Each row is a point. Any point is a mix of the corners, with weights that add up to 1. It lies inside the corners' shape when no weight is negative. Is each point inside? If not, which corners have a negative weight?

Corners:
(1): [ 0.64 -0.80]
(2): [-0.33  0.17]
(3): [-0.42  0.73]
Points:
[-0.25  0.36] -> inside
[-0.17  0.04] -> inside
[-0.13  0.00] -> inside
[-0.48  0.40] -> outside (1)
[-0.03  0.15] -> inside
[-0.53  0.46] -> outside (1)

Corners:
(1): [ 0.70  0.19  0.04  0.35 -0.55  0.66 -0.39 -0.10]
(2): [ 0.09  0.34  0.08  0.00 -0.73 -0.10 -0.04 -0.24]
(3): [-0.67 -0.27  0.02 -0.26  0.55 -0.38 -0.48  0.34]
(4): [ 0.47 -0.51  0.38  0.11  0.00 -0.58 -0.30 -0.09]
(5): [-0.11 -0.29  0.63 -0.30  0.67 -0.08 -0.26 -0.07]
(6): [ 0.14  0.53 -0.12  0.38 -0.12 -0.16 -0.25 -0.61]
(7): [ 0.38  0.66 -0.54  0.38 -0.20  0.12  0.55 -0.40]
(8): [-0.32  0.47 -0.67  0.90 -0.59  0.73  0.54 -0.69]
(9): [-0.94  0.77 -0.39  1.00  0.17  0.01  0.72 -0.10]
Points:
[ 0.09  0.58 -0.14  0.50 -0.22 -0.08  0.18 -0.64] -> outside (1, 3)
[-0.47 -0.19  0.04  0.11  0.49 -0.15 -0.30  0.06] -> outside (2, 7)
[-0.50  0.10 -0.17  0.22  0.11 -0.15  0.29 -0.07] -> outside (1, 6)
[-0.01  0.30 -0.19  0.40 -0.24  0.00 -0.01 -0.23] -> outside (5)
[ 0.26  0.33 -0.35  0.63 -0.32  0.33  0.07 -0.30] -> outside (2, 5)
[ 0.21  0.43 -0.64  0.57 -0.74  0.50  0.34 -0.45] -> outside (5, 6, 9)
[ 0.06  0.01  0.29  0.15  0.26 -0.29 -0.40 -0.23] -> outside (2, 7, 8)
[-0.05  0.75 -0.62  0.62 -0.47  0.49  0.43 -0.43] -> outside (4, 5)

Corners:
(1): [-0.39  0.45 -0.41  0.63 -0.18  0.17 -0.34  0.40 -0.04 -0.27  0.22 -0.31
 -0.11 -0.47]
(2): [ 0.15  0.44  0.01 -0.16 -0.27 -0.05  0.29  0.49 -0.15  0.62  0.20  0.02
 -0.21 -0.14]
(3): [-0.69 -0.19  0.19  0.29  0.33  0.01 -0.43  0.50  0.21  0.21  0.20 -0.16
  0.46 -0.03]
(4): [ 0.05 -0.57 -0.66  0.11 -0.60 -0.31  0.01 -0.47  0.12  0.70  1.37  0.38
 -0.68 -1.06]
(5): [-0.98  0.56 -0.02 -0.12  0.26 -0.23  0.00  0.15  0.62  0.09 -0.54  0.82
  0.46  0.12]
(6): [-0.16  0.48 -0.20 -0.08 -0.61 -0.30 -0.15  0.57  0.58  0.05 -0.51  1.49
  0.43 -0.02]
(7): [ 0.69  0.63  0.62  0.09  0.37  0.04 -0.49 -0.59  0.74  0.31 -0.10 -0.13
  0.08  0.13]
(8): [-0.10  0.13 -0.10  0.43 -0.05  0.58 -0.49  0.47 -0.52  0.38 -0.45 -0.10
  0.36 -0.33]
(9): [-0.78 -0.73 -0.82  0.54  0.58 -0.09 -0.21  0.43  0.01 -0.26 -0.29  0.14
  0.48  0.39]
(10): [-0.16  0.63  0.10  0.28 -0.48 -0.54 -1.26 -0.69  0.32 -0.23 -1.61 -0.24
 -0.27  1.05]
(11): [-0.18 -0.08  0.09 -0.87  0.73 -0.53  0.27 -0.51  1.45 -0.34 -0.54 -0.20
 -0.46 -0.15]
(12): [-0.72 -0.13  0.26  0.52  0.25  0.10  0.11  0.00  0.45 -0.11  0.13  0.12
 -0.38 -0.39]
(13): [-0.29  0.15 -0.65 -0.31 -0.47  0.36  0.09  0.10  0.44  0.12  0.25 -0.15
 -0.89 -0.27]
(14): [-0.25  0.25  0.16 -0.43 -0.03  0.56  0.06 -0.35 -0.05  0.10  0.37 -0.16
  0.12 -0.42]
(15): [-0.51  0.27  0.16  0.05 -0.46  0.18  0.42  0.32  0.36  0.34 -0.38 -0.35
  0.26 -0.01]
Points:
[-0.36  0.03  0.08  0.07  0.20  0.09  0.07  0.13  0.51  0.00  0.11 -0.12
  0.00 -0.11] -> outside (4, 5, 8, 10)
[-0.16  0.22 -0.15 -0.05 -0.14 -0.02 -0.15  0.03  0.26  0.24 -0.05  0.18
  0.03 -0.15] -> outside (12)
[-0.53 -0.26 -0.37  0.32  0.26 -0.03 -0.17  0.22  0.18 -0.05 -0.14  0.10
  0.19  0.07] -> inside
[-0.38  0.13 -0.13  0.11 -0.05 -0.07 -0.21 -0.01  0.41  0.03 -0.14  0.22
 -0.02 -0.14] -> outside (2)
